Every row gives one point. Each copy is the shape, with its points in the same order, stretched, turned, moved and blurred by noise. Say if it was mirrored as well.
(in the rows, 128 means zero)

Shape (6 x 2):
[[214 107]
 [ 92 141]
 [161  43]
 [160 147]
 [136 121]
 [110 155]]
Copy 1 (6 x 2):
[[ 92  52]
 [136 170]
 [167  57]
 [ 84 115]
 [134 119]
 [107 158]]
Copy 1 is: mirrored
Copy 2 (6 x 2):
[[119 211]
 [ 93 119]
 [175 171]
 [ 87 168]
 [107 151]
 [ 83 131]]
Copy 2 is: only turned
Copy 3 (6 x 2):
[[ 83 158]
 [133  92]
 [ 39  89]
 [125 145]
 [106 114]
 [136 115]]
Copy 3 is: mirrored
Copy 4 (6 x 2):
[[ 64  90]
 [155 187]
 [190  57]
 [ 85 147]
 [130 128]
 [116 190]]
Copy 4 is: mirrored

Shape (7 x 3):
[[160 122 201]
 [115  97 117]
 [146 111  92]
 [108 105  83]
 [180 115 124]
 [ 90 131 153]
 [131 214  70]]
Copy 1 (7 x 3):
[[174 198 113]
 [ 92 127 111]
 [ 86 120 129]
 [ 73  84 123]
 [105 156 143]
 [162 114 100]
 [159  40 162]]
Copy 1 is: only turned
Copy 2 (7 x 3):
[[211 160  23]
 [145 191 150]
 [150 134 177]
 [111 177 186]
 [194 110 126]
 [106 201  71]
 [ 22  49 133]]
Copy 2 is: only turned
Copy 3 (7 x 3):
[[216 114 136]
 [126  94  78]
 [105 162  88]
 [ 98 105  66]
 [133 176 104]
 [159  57 128]
 [104 163 181]]
Copy 3 is: only turned
Copy 4 (7 x 3):
[[145 154  83]
 [120 100 120]
 [ 89 108 126]
 [106  88 138]
 [ 88 134 105]
 [156 118 128]
 [ 95 140 188]]
Copy 4 is: only turned

Shape (7 x 4):
[[ 97 142 127  65]
 [109  94 135 191]
 [115 214 116 161]
 [176 150 209 141]
 [188 112 110 105]
 [ 95 161 119 103]
 [152 105 109  87]]
Copy 1 (7 x 4):
[[ 47 173 129  60]
 [158  96  69 167]
 [ 90  23 195 114]
 [189  63 147  62]
 [161 184 186 136]
 [ 54 120 137  91]
 [121 203 153 124]]
Copy 1 is: only turned
Copy 2 (7 x 4):
[[111 151 113 100]
 [164 131 153 159]
 [210 122 136  67]
 [140  93 190 101]
 [121  80 114 128]
 [145 150 118 107]
 [110 111 112 129]]
Copy 2 is: only turned

Shape (11 x 6):
[[191 135 167 120  84 162]
 [108 118  53 107 113 133]
 [133 100 109 108 135 143]
 [ 97 121 132 129 102 114]
 [163 157 189 185 119 167]
 [141 118 150  94  75 116]
 [116  73  57 161 187 141]
 [105 162 114 118  97 169]
 [123 132 140  91 148  36]
 [ 91 116 153  60 111 157]
 [141 131 127 107 131  83]]
Copy 1 (11 x 6):
[[162 151 203 241 136 101]
 [115 142  60 119  99 137]
 [146 133 115 125 125 120]
 [114 114 153 141  93 132]
 [142 169 223 207 187 146]
 [132 110 175 194  79  87]
 [149 178  85  11 146 164]
 [120 132 102 206 139 168]
 [ 49 120 148  94 101   7]
 [152  68 119 194 114 126]
 [ 86 139 143 127 115  52]]
Copy 1 is: mirrored
Copy 2 (11 x 6):
[[122  76 127 152 136 207]
 [161 198 134 109 129 127]
 [133 139 110 115  98 133]
 [120 124 165 132 154 110]
 [136  32 173 149  84 191]
 [ 93 109 136 157 182 148]
 [205 145  94  47  31  89]
 [126 164 207 146 134 171]
 [ 94 122  70 210 168  44]
 [ 51 164 182 149 126 138]
 [122 121  85 175 148 101]]
Copy 2 is: only turned
Copy 3 (11 x 6):
[[ 94  98  79 108  86  91]
 [129 128 176 134 133 133]
 [130 120 130 137 154 117]
 [137 151 109 103 111 144]
 [ 61 152  49 120 107  97]
 [139 110 100  91  86 131]
 [125 156 155 198 212 122]
 [ 94 137 133  90 104 110]
 [141 127 106 120 149 207]
 [150 112 122  68 134 115]
 [123 121 114 126 136 166]]
Copy 3 is: mirrored
Copy 4 (11 x 6):
[[ 82 174 153 103  65 215]
 [ 90 172  56 130 161  62]
 [122 174  97 146 161 138]
 [118  96  95 160 119 125]
 [ 81 144 165 203  81 218]
 [117 112 112  89  76 155]
 [124 213  49 244 186  95]
 [ 59 116 117 123 165 127]
 [181 105 158 120 114  80]
 [127  94 118  96 184 173]
 [132 138 139 123 111 109]]
Copy 4 is: only turned
